Each wall is flat, endless, passes through zero and stands at right angles to its row. A trip goes straight from one point to another. Which walls does it cross, in order?

Walls:
(1): [-11.0  -6.0 -15.6]
(2): [  1.0  16.9 -21.9]
(3): [ 0.1 -3.4 21.1]
(4): [ 16.6 -26.7  24.8]
(5): [-15.6   2.7  -1.9]
(6): [ 1.9 -0.6 -7.2]
(7): [13.5 -3.5 -0.7]
Trips:
[  9.6 -18.0  -0.9] to [ 2.1 28.1  2.9] => 1, 2, 4, 6, 3, 7, 5
[ 16.0 -35.2  10.2] to [ -9.7  20.1 -28.7] => 6, 1, 3, 2, 4, 5, 7
[-11.0  19.5 -13.5] to [ -7.5   1.2 -20.3] => none
[ 5.6 -2.4 29.4] to [-21.1  31.1  -1.5] => 7, 5, 4, 2, 3, 1

Walls:
(1): [  0.0 -25.6  17.5  12.0  13.8  -7.5]
(2): [-15.7  -8.9 -10.9 -11.4  10.9   1.8]
(3): [ -5.3   1.1  15.6  -6.2 -14.7  12.5]
(4): [ 2.6 -8.2  0.7 14.1 -5.0  2.8]
(5): [ -8.7  10.6   1.4  11.7  -9.5 -45.9]
(6): [-12.3   0.2 -15.0  23.6  -1.9  -9.3]
(7): [ 0.0  8.0 -5.0 16.5 20.9 28.2]
(8): [ -6.7  29.6 -10.2  -9.9 -14.0 -28.7]
(9): [  0.0   6.4  21.5 -13.6 -16.4 -22.4]
Trips:
[ 15.8 -14.0   6.0  15.7 -10.1 -15.3] to [ 19.0  -4.6  28.1   5.9  -1.9 -36.4] => 8, 6
[-13.8  -5.4   0.3 -20.6 -12.1  11.6] to [ -7.8  -5.3   1.2   1.3 -11.6  16.3] => 9, 4, 7

Walls:
(1): [ -2.3  -1.0   9.2  -6.7  11.8  -9.3  17.5 -12.5  11.5]
(2): [-12.5  -3.5 -19.8  18.8  -1.5  -3.5 -31.1   3.5  24.5]
(3): [ -4.3  -0.5 -16.3 -11.2 -10.3   0.5  -8.0  18.5   0.9]
(4): [-26.3  19.1  -2.9 -17.8  14.0 -17.7  16.5  -1.3   1.4]
(5): [ 18.5 -18.4   5.0  19.8 -14.9  19.3 -16.2  10.3  37.6]
(6): [ 12.8   8.0 -12.4 -11.3   3.7  11.1   8.9  12.3  22.6]
(7): [13.8  6.3 -3.2  5.9 15.5 -2.3  1.0  9.2  9.7]
(8): [  4.3  -3.1  -0.8 -16.2 -13.5   3.0  15.9  12.3 -11.5]
(9): [ -5.0 -11.9 -11.5   2.7  17.8 -12.6  -2.2   7.8  18.9]
(10): [  8.2  36.5  -6.1 -15.0  -4.0  28.8  -6.4   6.0  -1.3]
Trips:
[ 29.3 -10.2  -0.2 -15.1  -5.9  27.0 -21.7  10.3  18.6] to [ -0.3 -22.6 -31.1  16.5 -17.9 -15.2   7.4  23.4  -8.6] => 9, 10, 7, 6
[  1.4   7.2 -12.9  -9.9 -16.0 -16.0  35.1  -1.7  -8.0] to [ -5.9  22.2  11.0 -24.9  21.5   0.2   1.6   0.9 -19.4] => 10, 3, 6, 7
[ -4.8   1.4  37.9   7.9  14.0   4.2 -21.7  28.3   0.5] to [ -8.5   4.4  10.1   4.1  30.4  -3.6 -10.1  -5.5  25.3] => 10, 1, 4, 6
[-15.0   0.5 -17.4  -0.9  13.6  -4.1  12.7   4.0 -10.3] to [-19.4   1.5   1.3  -9.4   9.8   3.3 -11.7  -5.7  -1.0] => 7, 2, 8, 10
